Every row gives one point. Each copy is the shape, with its points in the same order, turned, moved and blurred by noise. Is it also mirrored, or only turned?

Shape, 9 rows:
[[-19  28   8]
 [ 11  42  31]
 [  6   8  53]
 [  4 -52  32]
 [  4  24 -54]
 [-38  16  46]
 [ -2  52   4]
 [ 12 -53   8]
 [ -1  -1  13]]
Copy 1 (9 x 3):
[[-27 -13  36]
 [-54  14  29]
 [-26  44  26]
 [ 24  38 -12]
 [-35 -56 -11]
 [ -7  20  62]
 [-56 -13  36]
 [ 23  21 -32]
 [-14   9  11]]
Copy 1 is: only turned
Copy 2 (9 x 3):
[[-14  10   5]
 [ -8  29  34]
 [ 21  49  10]
 [ 63  28 -25]
 [ -1 -47  19]
 [-17  52 -19]
 [-28   6  31]
 [ 66   5 -18]
 [ 13  16  -2]]
Copy 2 is: mirrored
Copy 3:
[[ 15  -4  29]
 [ 31  24   8]
 [ -1  46   8]
 [-58  25 -17]
 [ 21 -58  -5]
 [-12  33  53]
 [ 37  -7  20]
 [-56   0 -30]
 [-13   5   7]]
Copy 3 is: mirrored

Shape:
[[ 42 -12  87   6]
 [  6   2 -25  26]
 [-27   0  64  10]
 [-16  12 -11 -16]
 [ -9 -10  11 -19]
 [-13  78 -19  31]
 [-33  -3 -17 -21]
 [ -2 -13 -18  -1]]
Copy 1, 8 rows:
[[ 29  31   6 -90]
 [ -6  20  20  19]
 [ 38 -29  -2 -46]
 [-20  -8 -25  17]
 [-22 -12   0 -19]
 [ 37  24 -45  52]
 [-34 -21  -6  13]
 [-24   7  14   4]]
Copy 1 is: mirrored
Copy 2 (8 x 4):
[[-49 -65  48   5]
 [ 11  21 -10 -13]
 [-71   6  34  16]
 [-28  13 -30   3]
 [-35  -1  -8  26]
 [-37  45 -20 -72]
 [-33  32 -30  28]
 [ -6   8 -14  13]]
Copy 2 is: only turned
Copy 3, 8 rows:
[[  8 -83  32 -12]
 [ -3  14 -19  40]
 [ 38 -43 -22 -24]
 [ -1  28 -14  -2]
 [ 17   8   6  -9]
 [-41   9 -82   9]
 [ 16  47 -12 -10]
 [  7  23   3  21]]
Copy 3 is: only turned

Shape (11 x 6):
[[-54 -45  20  11  56   3]
 [ 31 -18  30  23 -10  36]
 [-41 -27 -27  21 -13   6]
 [-21 -45  -3 -48  -2  17]
 [-21 -22 -10  27   4   7]
 [ 39 -34  25  59 -18 -21]
 [ -6  36 -66  18  18  20]
 [ 42  10 -29 -29  19  45]
 [ 40   5  -3   4  23  19]
 [ 11 -25  19 -14 -25  36]
 [  9  12  20 -37  -1 -49]]
Copy 1 (11 x 6):
[[-50 -61  10 -48  14 -53]
 [-25   2 -18 -14  42  26]
 [ 26 -53  15 -18  27 -22]
 [-16 -23  62 -27  -4   1]
 [  3 -38   0 -14  33 -24]
 [  8  31 -39 -33  59 -19]
 [ 15 -52  -1  66  21 -28]
 [-32  -3  31  56  18  15]
 [-33   6  -4  30  27  -7]
 [-12  -6  18 -20  19  35]
 [ -1  27   2  -9 -46 -29]]
Copy 1 is: mirrored
Copy 2:
[[ 53  30 -79  29  28  25]
 [ 19 -37 -11  13 -18  30]
 [ 31  51  -8 -16  12  28]
 [ 42  14 -57 -40 -20  -6]
 [ 32  23 -12   8  12  32]
 [ 30 -47  28   3  42  27]
 [ 18  70  26  36 -27  -8]
 [ 33   8  -1  15 -69 -28]
 [ 31 -16  -1  33 -23 -14]
 [ 16 -22 -26 -22 -27  27]
 [-19  -1 -25 -15  18 -50]]
Copy 2 is: mirrored
Copy 3 (11 x 6):
[[ 13 -57  -3  -7  18  60]
 [-31  -7  18  46  -9  -9]
 [-23 -25 -59  26   7  36]
 [ -4 -61 -32  14  37 -18]
 [-17  -9 -22  23   2  34]
 [ -6   9   0  76 -42  17]
 [-28  52 -56 -26  27  15]
 [-26  24 -10   4  47 -45]
 [-19  22  13  12  17 -21]
 [-45 -33  -7  45  10 -20]
 [ 41 -24 -35  11 -33 -47]]
Copy 3 is: mirrored

Shape:
[[ 23 -30 -10 -23 -38 -45 -12   4]
 [ 22 -29  -9 -26  18  -8  61 -32]
 [  1  19 -43  30  54 -50  30   4]
 [-15  11  15  29 -13 -16  -1 -46]
 [ 23 -17 -24  -8  55   2 -39 -21]
 [-31 -25 -30 -49  46 -46  48   5]
 [ -4 -31  22  11  25  13   8  63]
 [-33 -42  18 -34 -26 -10  32  -7]
 [ 44  49 -22  -6 -14 -23  -7  27]
 [-13  -1   9  13  29  -5  10  42]
 [-29 -14 -58 -24 -13   0 -25   8]
 [-65  57 -54 -34  53  21 -41  -4]
 [ 18 -27 -12  32  19 -33  -7 -15]]
Copy 1, 13 rows:
[[-60   3 -13  15  -3 -41 -15 -13]
 [ 16  39 -36 -40 -12 -38 -34 -18]
 [ 32 -36  -5 -34 -25 -12  13 -63]
 [  5  -3 -74  29  14  -8  -6 -49]
 [ 22 -35  -2 -11  42  -1 -43  -4]
 [ 14   0  -2 -33 -68 -16 -59 -32]
 [ 12 -10 -17   6 -37  11  19  47]
 [-20  39 -51  18 -44  -9 -41  -3]
 [  8  -8  20  36   8 -61  27 -29]
 [ 24 -18 -20  12 -36   3  14   9]
 [-18  12  25  32  -5  24 -33 -32]
 [ 69 -26  35  64  -5  33 -58 -56]
 [-15 -25 -37 -21  15  -5   1 -24]]
Copy 1 is: only turned
Copy 2:
[[  4   4   8 -19 -36 -54 -47  32]
 [ 16 -43  42 -15  27 -38   4  27]
 [ 15  -5  38 -67   3  36  16  39]
 [ -2 -18  15  32 -48  13  15  40]
 [ 17  22 -25 -13  22 -27  43  34]
 [-34 -39   5 -56  50  -7 -15  13]
 [ -5  46  28 -14  14 -11   6 -51]
 [-38 -38   2  24   3 -35 -46  -7]
 [ 58  -3 -10 -46 -53  -6  -8  -4]
 [ -5  18  18 -30  -3  12   3 -38]
 [ 14   3 -55 -10  14  13 -38   9]
 [ 18 -19 -89 -13   9  61  41 -10]
 [ -5  20  13  -9 -14  -8   6  49]]
Copy 2 is: only turned

Shape, 14 rows:
[[-50 -10  -9  35  -8 -39   2 -10]
 [-38  30 -18   1   5 -20  12  -9]
 [ 27   5  33 -20  52  63 -19  37]
 [ 54  62 -30 -22  38  27 -44 -12]
 [-39 -22  19  16  10  -8 -41 -59]
 [  6 -12  15   8  25  53  16  11]
 [ 16 -35  39  21  35   5 -10   3]
 [-16  31  17   9  22 -52   7  22]
 [ -4   8 -18  53  14 -32 -15 -51]
 [ 26 -20   6 -31  59  21  14  24]
 [ -8 -16 -22   6  -5 -14 -40 -38]
 [ 28  32  27 -32  57  42  20  -2]
 [ -3 -11   8  48  -2  -8 -54 -31]
 [ 35 -15  48 -23   2  29  20  14]]
Copy 1 (14 x 8):
[[ 58  -4 -32 -11 -13  25   5  -4]
 [ 42 -13   9   1  16  20  14  18]
 [-43 -28  70   9   2   2 -38 -60]
 [-55 -35  42 -34  70  -6  21 -16]
 [-13  -4 -27 -39 -40  53   7   1]
 [-18 -20  26  38   1  24 -14 -48]
 [-12  15   4  -6 -11  31 -36 -59]
 [ 49  23  22 -24  17  -3 -14  -4]
 [ 14  15 -37 -34  21  40  39 -20]
 [-16 -16  46  12  36  38 -56 -45]
 [ -6 -24 -39 -35   9  29  -2  -1]
 [-42   2  75  18  30  26 -17 -23]
 [-13  -4 -40 -42 -19  12  17 -35]
 [-34  13  18  40   3  -2 -53 -29]]
Copy 1 is: only turned
Copy 2:
[[-18  45   2   1  33 -40 -14  28]
 [ 11  38  37  29   8 -31  -3  22]
 [ 16  11  11  -9 -71  15  85 -20]
 [ 36 -10  18  78 -28  45  65  14]
 [ 30  57 -44 -15  25   2   7  28]
 [-11  38  21 -18 -36  22  41 -16]
 [-13   7 -23 -34 -36   8  28  20]
 [ -1   3  33   8 -13 -50  15  52]
 [-15  34 -12  25  22  16  -8  63]
 [  4   4   9   1 -78   3  18 -19]
 [ 13  21 -34  27  27   8  -1   6]
 [ 40  14  46  -2 -70  27  46   8]
 [ -9  28 -42   6  29  13  34  36]
 [ 14 -13  28 -47 -37  18  35 -19]]
Copy 2 is: mirrored
Copy 3:
[[ 24  35 -28 -19  23   6  12  36]
 [ -6  26 -40   1 -15 -34  11  40]
 [-80 -70  12  29  -4 -19  30  -5]
 [-58 -10  35  19 -82 -39  37  14]
 [-29  23  10 -20  18  22 -30  41]
 [-28 -68  -4  33  11 -16  17  33]
 [-23 -42  -5   8  13  31   7 -13]
 [-15   3 -64 -22 -14  -8  30  -8]
 [  2  24  -6 -24 -32  36  13  47]
 [-45 -47 -24  65 -15  -1  18  -7]
 [ -4  33  30  -2  -1   2  -4  23]
 [-66 -62 -20  29 -43 -29   6  20]
 [-16  21  33 -27  11  22  17  22]
 [-12 -74   0  21  -7 -28 -10 -21]]
Copy 3 is: mirrored

Shape, 15 rows:
[[ 25  12  11 -13 -33  18 -22  -1 -39]
 [  1 -21   6  -5  -8  41 -33  19 -42]
 [ -6   6 -16 -39 -19 -53 -23  23  34]
 [ 30 -25   2   4 -34 -57  26  21 -42]
 [-31 -54   7  53  16  -1  19 -22  23]
 [-50  11 -60  -9   4  39 -29   5 -45]
 [-52  29 -13   5  39 -36  -3  22   2]
 [ 26 -23 -11 -35  13   7  21 -38  -9]
 [-47 -43 -25  16  20  36  12 -19  48]
 [-46  21 -12  51  24  40  -3 -50  23]
 [ 19  15 -65  10  -7   4  -5  28 -22]
 [  2 -30  23  33  41 -13  15  20  -6]
 [-40 -46  22 -11   0 -35 -29 -30  17]
 [ 13  34 -31  39  63 -12   0  -9  15]
 [ -3 -31 -59  46  39 -55 -36 -50 -28]]
Copy 1:
[[  0   1 -19   9 -10 -18 -15 -49   3]
 [-40   8  -1  -5  -6 -17 -12 -30 -28]
 [ 33  -3 -47 -20 -43  34  45   7   2]
 [ 43   7 -26 -61   8 -44  15 -12  21]
 [ -7 -36  16   2  22 -38  34  68 -13]
 [-61  -1  35  -2 -71  -8  13 -16  11]
 [ 12 -49  11 -36 -68  14   8  35  -9]
 [  8  35  -7  14   2  -6 -20  30  29]
 [-46 -24  21  23   4  10  41  69   2]
 [-20 -64  46  57 -26 -14  11  40   3]
 [  7  10  42 -24 -28   9  28 -33  25]
 [ 17 -24  17 -37  16 -16  -7  39 -31]
 [  1  -8 -50  11 -28 -26  30  55 -29]
 [ 47 -28  65   6 -30  16  -3  30  -6]
 [ 42  26  51   6 -58 -63  42  43 -20]]
Copy 1 is: only turned
Copy 2:
[[-19  29  39   7  17  34  32  34  -6]
 [-22  33  43  29 -20  23  31  -3  14]
 [ 28 -32  -7  -9  39  37  -1 -31  10]
 [ 38  44  29 -40  -4  53 -24  20  13]
 [ 39  -5  32  20 -47 -50 -29   7  12]
 [-45 -35   8  42 -47  45  21   4 -13]
 [ 14 -44 -32 -23 -38   3  14 -15   1]
 [ 27  41   6  37  -1  22 -12   5 -50]
 [ 12 -31  26  47 -34 -44 -33 -26 -20]
 [ -1 -48   6  38 -38 -58   5  40 -22]
 [-41   4 -12   3  -5  41 -28  17   8]
 [ 23  34   4  -9 -39 -33  -1 -14  16]
 [ 77 -22  27  31  -6   2  16 -15   9]
 [ -4  -2 -65  -1 -18 -35  -7  21  -2]
 [ 51   0 -52  49 -51  18 -16  54  39]]
Copy 2 is: only turned

Shape (17 x 11):
[[ 48  11  -5 -64  38 -25  -3 -12  -6 -11 -24]
 [-20 -14  40   0  -5 -10  31 -40  59 -18  42]
 [-29   8  25   8 -26 -17  38 -27  20   2   2]
 [  1  -5  39  20 -22   3 -34  14 -43  -2  57]
 [-15  28 -10 -32  32 -20  13  39 -62  -1  11]
 [-27 -27 -13  17 -11 -16 -35  77 -42  -7  14]
 [ 52  18 -35 -30   5 -62   8  -7 -32 -16   9]
 [ 41  28 -10  -2  19 -38  -1  62 -41  30   6]
 [ -1 -12  60   3 -34   3   2 -34  43 -42   9]
 [ -6 -23  39 -41 -22  11 -40  19 -11  14  44]
 [ 36  19   1 -26   2 -14  38 -17  34   4 -19]
 [  5  29 -29 -10   2 -14 -54  34 -24   6  42]
 [-32 -17   3  17 -63   4 -45  48 -72  22  41]
 [ -6  33   3 -24 -11  -1  27 -30  36 -11  -8]
 [ 22 -24  15  -8 -12  62  -3 -22   4 -25  51]
 [ -7 -15 -13   7  25  -8 -48  12 -50  35   6]
 [ 57  -1 -43 -53  19 -54  23  12 -15  16  11]]
Copy 1:
[[ 11 -13 -28 -23  32  50  27  26  17 -47   4]
 [-12 -14  23  -2 -40  -6 -44  61  18  22 -22]
 [-40  -6   7  11 -36   2 -20  21   1  21  11]
 [ 47   5   7   3   7 -42 -43  10 -40  -2  51]
 [ 12  -4 -33 -59  -1  -7  26 -20   3 -21  65]
 [ 30  11 -20 -20  30 -64 -16 -62  -4   5  30]
 [  0 -67 -41  -7  40  11  23  18   6 -30  37]
 [ 30 -11 -27 -23  53   7  31 -18   4  21  71]
 [-13   9  14  30 -18   7 -75  42  11  -9 -13]
 [ 46  45  -7   7   5 -44  -7  31 -17 -17  11]
 [-13 -18  -8  15   0  53  14  27  34   5   3]
 [ 41 -14  23 -11  38 -43  20  -9   8 -27  53]
 [ 36  21 -11  25   4 -87 -11 -43 -50  -1  58]
 [-28 -11  16  14 -27  23   1  27  33 -14  11]
 [ 74  -7   8  25 -45  -1 -40  25   5 -24  -1]
 [ 37  -1  13 -29  27 -15  23 -34 -49 -13  20]
 [ 19 -49 -52 -12  37  15  57  23  18  -6  16]]
Copy 1 is: only turned
Copy 2 (17 x 11):
[[ 35 -16 -11 -29 -74   3   6  29  30  23 -10]
 [ -6  -3 -47  35 -14  47  15 -48 -41  34 -18]
 [-44  -8 -11  18 -14  30 -11 -23 -27  13 -17]
 [ 18  35  23  46  37  24  14  39 -10  28 -39]
 [ 13 -13   3  32 -16 -12 -45  48  53  12 -42]
 [ 25   1  20  17  60 -52 -25  33   6  21 -49]
 [  0  31  -5 -20 -67 -20   4  28  35  31 -55]
 [ -2   1 -16   2 -11 -39  -4  91  22  10 -45]
 [  5  14 -13  -6   3  63   8 -31 -52  37   4]
 [ 37   0  24  51  11   0  17  27 -17  55   2]
 [-20  -7 -38 -20 -56   9  11   8  -2  11   9]
 [ 44  35   9  41 -14 -43  -8  45  -3   1 -37]
 [ -2  34  66  59  66 -33  -5  36  -3  23 -31]
 [-15   4 -23   7 -48  21 -14 -16 -15   1  12]
 [ 33  43 -17  33  20  35  40 -15  15  22  22]
 [ 33 -18  37  28   7 -23  23  38  17 -19 -48]
 [  0  -2 -23 -10 -70 -46  20  32  47  40 -35]]
Copy 2 is: mirrored
Copy 3, 17 rows:
[[  4   5  -8 -16  44  22  28  35  74  -4  29]
 [-27   4 -44 -15 -18  -7  52   7   3  25 -67]
 [-22  12 -25  21  -9 -46  34  17  -2   2 -38]
 [  2   6 -40 -30  13  -5 -47 -41 -19 -22 -30]
 [ 22  25 -29  24  21   1 -57  45  41 -26   9]
 [ 25  43 -21 -21  31  13 -60  33 -52 -33  -1]
 [ 43  -3 -43  15  74   4  18  13  40 -13  18]
 [  9  38  -8  32  77  27 -43   3  22 -30   4]
 [-14  20 -20 -48 -16 -35  50 -21  -1  28 -40]
 [-37  24 -56 -51   5   8 -29  -9  -2 -23   3]
 [-18  18 -10  23  26   0  55  15  40  17   0]
 [  4  -5 -43  -5  52  20 -57  13 -12   9  15]
 [ -1  22 -51 -16  17 -23 -77 -18 -68 -58  10]
 [-24  10 -20  16   0 -29  36  17  25  33  -1]
 [  4  -3 -36 -29 -48  31  16 -42   4  13  -3]
 [ -7 -22  -4 -17  36  18 -45  22  -8 -50  10]
 [ 17  22 -49  29  72  44  29  31  44 -25  27]]
Copy 3 is: mirrored
Copy 4 (17 x 11):
[[-13   1  52   8  -2 -46   3  20  56 -23  14]
 [-38  -5 -82 -27 -15 -28   5  15   3 -33  -2]
 [ 10  18 -64 -11  19 -30  -6   5   1  -9   5]
 [ 36 -38 -34  13 -12  50  -4  -1  17 -25 -35]
 [ 50 -23  35  25  -9 -11 -43 -19   4 -48  29]
 [ 46 -73   3  32  28  10 -11 -33 -26 -26 -47]
 [ 15  14  33  64 -26 -38   3  28  16 -16 -15]
 [ 29 -35  17  82  10 -13 -36 -24  41 -22  -4]
 [-16 -18 -64 -40  -5 -20  39  27  26   0  -9]
 [ 17 -31 -14 -20 -26  18  18 -44  41 -44 -44]
 [-27  28 -11   8   9 -54   4  -2  34  -1  23]
 [ 19 -49  26  28 -40   2 -32 -26  17   3 -29]
 [ 74 -35 -17  24  -1  57  -6 -48 -15 -12 -64]
 [ -9  18 -25 -18  -5 -43   3  -2  18  18  30]
 [-27 -28 -24 -17 -31  48  45  -6  18 -16   7]
 [ 19 -25  40  16  23  34 -51  -7  13 -23 -39]
 [-20  20  49  69 -15 -52  -3 -15  29 -44  -1]]
Copy 4 is: mirrored

Shape (17 x 12):
[[  7  -9  -6 -58   0   8 -29 -15  19 -19 -12  34]
 [-26  31  20  20  21  -8  37 -41  41 -17 -16 -37]
 [-16   0 -59 -16 -12  36  -3   1 -33 -29 -23  31]
 [  7 -16 -17 -37  27 -20  21  19  20  25  13  32]
 [-39   8  17   0 -35   1 -46  13  -2   4 -10 -34]
 [ 47  -2   8 -25  -8  48  24 -18   9 -18 -26   7]
 [ 40  25  -2  -8 -33  23 -16 -17 -41  -5  16  34]
 [ 34  38 -51  -8 -45  21  -9 -34  37 -39  36  28]
 [ 24  29 -25 -12 -33  53  16 -13 -28 -19 -14 -17]
 [ 20  24 -16  26  29  47 -43 -45 -44 -17   5 -45]
 [ -7 -37 -42  25 -30  19  17 -18 -31 -30 -32  12]
 [-27 -45  20  21 -21 -20 -39  26 -45 -19  42 -48]
 [-44   0  12  26 -10  27  27  -6 -18  28  44   2]
 [ 42  -3   8  -4   7  35  23  15  20   2 -13  13]
 [-32  -2 -34 -16 -27 -36 -31  -5  13  21   9  -6]
 [ -8   1  -1  13  18  17 -44  11   4 -10 -35  20]
 [  9  22   0 -30 -42  13 -24   8 -44 -57 -36 -16]]
Copy 1:
[[-11  13  19 -59  12 -16  30   2 -14 -32  23  25]
 [-30  15 -36  30 -25  29  26 -31  24   4 -17  -6]
 [ 21 -17 -22 -61  27  -6  10  43 -38  -7 -30  12]
 [ -3  27  48 -25  44  14  -9 -27 -24  -6   6  -6]
 [  8   1 -13 -12 -36 -32 -43  20  34 -17   4  16]
 [  2   4 -21 -55   1  45  28   3 -20  15  39  23]
 [ 46 -32  -1 -45 -29  16   4   9 -49 -21  29   3]
 [-32 -71 -21 -33  -1  12  11 -19 -62 -46  14  19]
 [ 23 -21 -63 -36  -3  31  -1  27 -32  -4  21  10]
 [ 32 -52 -51 -13 -18 -22  32  26   8  12  29 -47]
 [  9 -11 -27 -57 -14 -13   6  15 -44  45 -37  16]
 [ 12  -3  25  23 -46 -57 -46  50 -15  36  14  -2]
 [ 49 -23  13  36  -1  17 -15   2  -5  16 -22  26]
 [ -1  -4  10 -43   9  53   2  -4  -8  20  25   2]
 [  0   3   3 -17   2 -51 -42 -25 -10 -28 -14  10]
 [  2 -11  18 -62 -12  -7  13  20  25  -5 -12 -15]
 [  4  18 -41 -56 -40 -10  -1  65 -30 -23  18   8]]
Copy 1 is: mirrored
Copy 2 (17 x 12):
[[ -5   9  23  10 -26  19 -15 -15  22 -18  26 -42]
 [-45 -21  -3   8 -15   0  49  10 -34  28  41  25]
 [-11 -32  49 -10   7  47 -58 -24   4   2 -12 -11]
 [ 15  18 -17 -23  17 -12 -20  -3 -14 -34  15 -20]
 [-15 -16   7  16  -8 -31  10 -24  38  55 -19 -17]
 [ 11 -54   7  33 -17  30  -3 -34 -11 -39  30  -3]
 [ 17 -24  18   6 -30  18 -15 -59  32 -28 -20  44]
 [-34  25  36  42 -13  31 -32 -52  26 -32  31  46]
 [-15 -71  33  19   4  27 -10 -32  14 -14  -2  32]
 [-15 -43   9 -15 -16  71  35  -5  67  24 -23  43]
 [-42 -45 -10  -2 -14  35 -63 -22 -17  10 -17   7]
 [-27   6 -33  14 -10 -13  11  -3  27  26 -95  -7]
 [-35  -5 -15 -35  20  -5  24 -60 -29  11 -32  19]
 [ 23 -30 -13  24  13  17   9 -29 -11 -20  24   4]
 [-41  18   6 -10   9 -34 -33  -7  37  20   3  -9]
 [ 28  -5   7  -3 -14  23 -10 -24  14  47   3 -19]
 [  3 -51  50  41 -33   4 -22  -5  24  10 -35  -1]]
Copy 2 is: mirrored
